Each row of a before or after table is a point. The points were changed in one or more steps. Then noise was added and the rows were shuffled. The steps act on columns, c1 being the first. Write out the steps. A step turns or swaps two columns, mirrors them in a line or flattens them onto one, adds a multiple of one to another, or multiplies or shifts one. Angles are multiples of 10 degrees, from the lower column toward the higher: turns from -170 to 170, lines from 10 to 170 but not 90. Use the fewest steps. Two steps may share a column if one is a turn and the other turns, adds or multiplies; they go together, in the order done. Otherwise the lowest column goes first.

Before, 14 rows:
[[-3.3  4.8 -1.5]
 [-3.0  1.3 -7.3]
 [ 3.4  3.2  0.9]
 [-5.8 -1.8 -0.1]
 [ 7.3 -2.3  4.5]
 [-7.8 -1.2 -4.4]
 [-6.9  4.2 -2.2]
 [ 2.6 -1.9  3.6]
 [-4.0 -1.4 -3.4]
 [ 1.0 -4.1 10.0]
 [-0.6  3.4  3.1]
 [ 5.6 -1.8  6.2]
 [ 3.3  1.0  1.7]
 [-3.5 -2.5 -1.4]]
After, 14 rows:
[[ 2.4  2.1  1.9]
 [-4.9 -3.6 -0.2]
 [ 3.2 -0.8  3.5]
 [-2.6 -3.6 -1.1]
 [ 2.2  4.5  1.0]
 [ 7.9  0.3  4.6]
 [ 6.0  0.3  6.3]
 [-3.3 -0.1 -7.4]
 [-3.1 -2.5 -3.6]
 [-7.9  1.7 -2.1]
 [-4.7  3.4 -1.7]
 [-6.6 -3.7 -4.3]
 [-1.7  2.7  3.4]
 [ 2.3 -3.7 10.0]]
Steps: turn c1 and c2 by 20 degrees

Before (12 x 4):
[[ -2.2  13.2   5.6  -3.7]
 [  0.8  -2.7  -2.5  -3.9]
 [  2.0   5.2  -2.7   4.0]
 [  3.9  -2.4   0.3  -5.9]
 [ -6.9   5.4   1.0 -11.3]
 [  6.0   1.4   1.9  -1.6]
 [  0.9  -0.5   4.6  -5.2]
 [  2.8   6.1   1.4   2.2]
 [ -0.6   2.9   1.1  -2.3]
 [ -9.5   8.7   6.7   0.6]
 [ -3.2   1.0  -0.3  -3.5]
 [  4.0  -1.3  -0.4   0.1]]
After (12 x 4):
[[  2.3  -0.9   3.0   6.7]
 [  4.9  14.3  -3.1  -1.2]
 [ -3.5  -0.8   1.1   4.5]
 [  0.7   3.5  -0.2   1.8]
 [ -0.5   1.6  -2.5   3.5]
 [  0.5   8.9  -6.9   8.8]
 [  2.2   4.8   2.0  -5.1]
 [  2.6   2.3   5.9   1.6]
 [  4.6   0.2   0.3   5.2]
 [  0.6  -1.6   4.0   0.6]
 [ -2.6   3.2   2.3  -5.0]
 [  4.7   8.5 -11.3  -3.3]]
Steps: mirror c1 and c3 in the line at 40 degrees; mirror c2 and c4 in the line at 170 degrees

Before, 14 rows:
[[-1.6 -1.8 -4.3  1.9 -8.3 -4.1]
 [ 2.6  8.3 -5.5  3.5 -0.6  1.0]
 [-2.6  6.3 -5.7  6.9  1.8  1.7]
 [ 2.3  6.7 -2.6  2.2  3.4 -1.8]
 [-6.9 -1.2  5.1 -3.8  2.1 -3.1]
 [-4.6  0.4 -0.3 -4.1  4.3  1.9]
 [-1.1 -3.1 -5.4  5.0 -7.3  2.2]
 [-6.5 -0.8  2.5 -2.0  5.7 -2.8]
 [-1.1  4.6 -5.1  2.3 -3.5  1.2]
 [-3.6 -4.3 -0.4 -3.1  7.5 -0.6]
 [ 0.0  8.0 -2.9  7.6  2.9 -1.0]
 [-6.5  1.0 -8.2  2.2 -8.8 -1.4]
 [ 0.2  3.2 -5.4  8.5 -8.5 -0.7]
 [-5.0 -1.0  5.7 -3.4  3.9  2.9]]
After:
[[  5.0   1.9 -10.4   2.5  -8.5  -3.7]
 [ -2.3   3.4  -5.2  -4.5  -2.1   6.0]
 [  7.0  -7.8  -8.0  -3.0   3.7   1.3]
 [ -1.8   6.3  -5.4  -0.6   5.0   5.5]
 [ -1.3   6.1   0.1  -5.1   7.9  -1.9]
 [  1.5  -7.1  -7.8  -2.2   5.6   0.7]
 [  2.3  -9.0 -10.8  -2.6  -2.3   0.6]
 [  0.4   5.1  -2.5  -4.8   9.0   1.5]
 [  2.7   1.7  -9.4   0.6   4.9 -12.4]
 [  8.1  -4.4 -10.6   0.4  -2.7  -8.2]
 [ -1.5   4.4   0.7  -3.9  -4.1   7.0]
 [  2.3  -3.3 -10.4  -3.1  -4.4  -1.4]
 [  4.2   2.5 -13.2  -4.7  -1.3  -9.3]
 [  7.5  -4.9 -10.6  -4.0  -2.7   3.7]]
Steps: turn c1 and c4 by -110 degrees; turn c2 and c4 by -140 degrees; shift c3 by -5.0; multiply c6 by 2.5; turn c5 and c6 by 60 degrees

Before, 9 rows:
[[  1.0  -0.2   3.7  -3.6  -3.3  -1.5   1.5   4.3   5.1]
 [ -8.3  -4.4   4.0  -2.9  -4.8   3.6   3.0  -0.4   5.8]
 [  2.4  -0.1   2.3   3.2  -4.1   4.8 -13.6   2.0   1.5]
 [ -8.1  -0.4   1.6   2.0  -7.0  -4.2   2.6  -3.0   1.3]
 [ -8.2  -4.1   1.0   0.5  -4.9  -1.8   0.8  -2.7 -12.3]
 [ 11.2  -2.2   2.6   6.3  -2.3  -2.1   4.4   3.3   6.2]
 [ -8.2  -3.3  -1.3   5.0  -1.3  -1.3  -3.9   3.3   3.1]
 [ -7.8   3.4   0.7   5.2  -0.6  -0.1   4.1  -0.2   2.8]
 [  1.8  -2.5   7.3   3.3  -0.4  -3.1  -0.1   0.8   2.7]]
After:
[[ -0.1  -3.7  -2.1  -5.6   2.1   2.9  -5.8  -1.5 -12.6]
 [  6.4   4.5  -3.0  -3.9   2.8   1.5  -1.7   0.8   5.2]
 [  1.5  -4.1   2.6  -7.8  -0.6   2.3  -0.5  -0.5  -2.9]
 [ -6.2  -6.2   0.6  -1.4  -0.6   1.5  -2.0   5.4  13.4]
 [  7.1  -5.3  -3.8  -1.9  -4.9   3.0  -0.4  -1.6   6.0]
 [  9.4  -6.9   3.2  -1.2   0.8  -4.5  -4.2   2.9   4.4]
 [  0.0  -0.2  -2.3  -3.8 -13.9  -4.1   3.1   0.8  -2.9]
 [  4.0  -0.2   5.5  -0.8  -1.3  -1.0  -5.3  -1.5  -3.7]
 [  5.2  -0.2   1.5  -2.9   0.4   4.6  -4.6   7.2   6.7]]
Steps: turn c1 and c9 by -120 degrees; multiply c2 by 1.6; turn c3 and c4 by -130 degrees; turn c3 and c6 by 160 degrees; turn c5 and c8 by -140 degrees; turn c5 and c7 by -120 degrees

Before (14 x 11):
[[ -1.0   9.3  -1.6  -1.0  -1.7  -4.6  -2.9  -7.9   1.0  -2.6  -5.5]
 [  1.3   0.3   0.5   2.0  -1.2   4.8  -4.3   2.6   2.1   0.2  -0.9]
 [  1.3  -6.6  -0.1  -9.8   8.3  -4.0   0.9   1.6  -7.4   0.9  -2.1]
 [  3.6  -6.3  -0.4  -3.1   9.6  -3.9  -0.2  -1.7   4.9  -7.1  -2.3]
 [ -7.6  -0.5 -10.1   1.1  -0.1  -0.9   0.8  -1.4   2.3  -5.3  -2.0]
 [  1.3  -5.2  -2.7   2.2   9.4   1.7   3.8   2.8   3.7  -1.8  -4.4]
 [  0.9  -4.9   1.1  -7.1   4.2   5.6  -2.2   2.6   4.7   2.5   2.7]
 [  2.7  10.5  -0.7  -2.8  -1.5  -2.9   3.9   0.3   5.1  -2.0   0.0]
 [  2.7   0.9  -1.6   1.9   0.0   7.4  -3.4  -4.7  -2.2 -13.6   6.5]
 [ -1.4  -4.9   0.7  -1.0  -0.1  -5.5  -2.3   1.9   5.0  -2.0   5.6]
 [  3.7   4.2  -5.9   2.1  -0.8  -0.8  -7.7  -4.3   1.0   1.3   0.7]
 [  1.3  -1.6  -2.7  -0.5   9.1  -3.1   2.0  -6.5  -2.0  -4.1   0.4]
 [  3.7  -6.2 -13.1   1.7  -0.7   0.4   1.2   2.8   0.1  -0.2  -4.3]
 [  3.4  -2.5  -0.3  -5.9  -0.3  -3.4   3.6 -11.6  -3.5   2.4  -1.9]]
After:
[[  2.1  13.4  -1.1  -6.6   3.0  -5.9  -5.6   3.8  -2.0  -3.6   3.8]
 [  0.8   0.0   0.3  20.0   2.5   1.4   3.1   2.1  -7.2   6.7   2.9]
 [  1.1   2.5  -2.7  -2.0   0.8   3.5  -3.0  -3.8   3.9   5.1   2.5]
 [  2.8   0.4  -1.0   5.6  -0.7   4.5   1.5   0.7   5.6 -10.6  -1.0]
 [ -7.4   5.4 -10.0  -2.7  -1.3   0.9   0.8   1.2   2.8  -0.2  -0.9]
 [  1.2  -0.2   0.7  -1.9  -0.9  -5.5  -3.4  -3.0   2.3  -0.2  -1.4]
 [  3.9   7.9  -0.5   4.8   2.7   1.7   3.7   2.2   4.7   5.0   3.0]
 [  1.6   4.2  -3.2  -3.5   4.2   2.2   2.3   6.3  -1.6   0.5   4.7]
 [ -1.3   1.7  -1.3  -3.8  -3.3  -1.6   5.6   7.7   0.8 -10.4  -4.2]
 [  1.2  -1.3   1.3  15.0   3.3  -4.0  -4.1  -0.4   4.9   5.4   3.7]
 [  4.6   1.1 -13.4  -0.9  -2.7   1.0  -1.6  -2.9   0.4   6.3  -2.4]
 [ -1.4   3.1   1.2   3.3   3.3  -0.6   6.1  -1.9   4.7   4.3   2.7]
 [  3.4  -1.7  -0.5   3.5  -0.4   3.9   2.0  12.4  -4.0   2.6  -1.3]
 [  3.0  -2.2  -6.2  -7.5  -0.3  -6.8   3.6   3.3   1.0  -4.0   0.1]]
Steps: mirror c2 and c10 in the line at 130 degrees; turn c4 and c8 by -160 degrees; multiply c4 by 2; flatten c5 and c11 onto the line at 50 degrees; turn c6 and c7 by -110 degrees
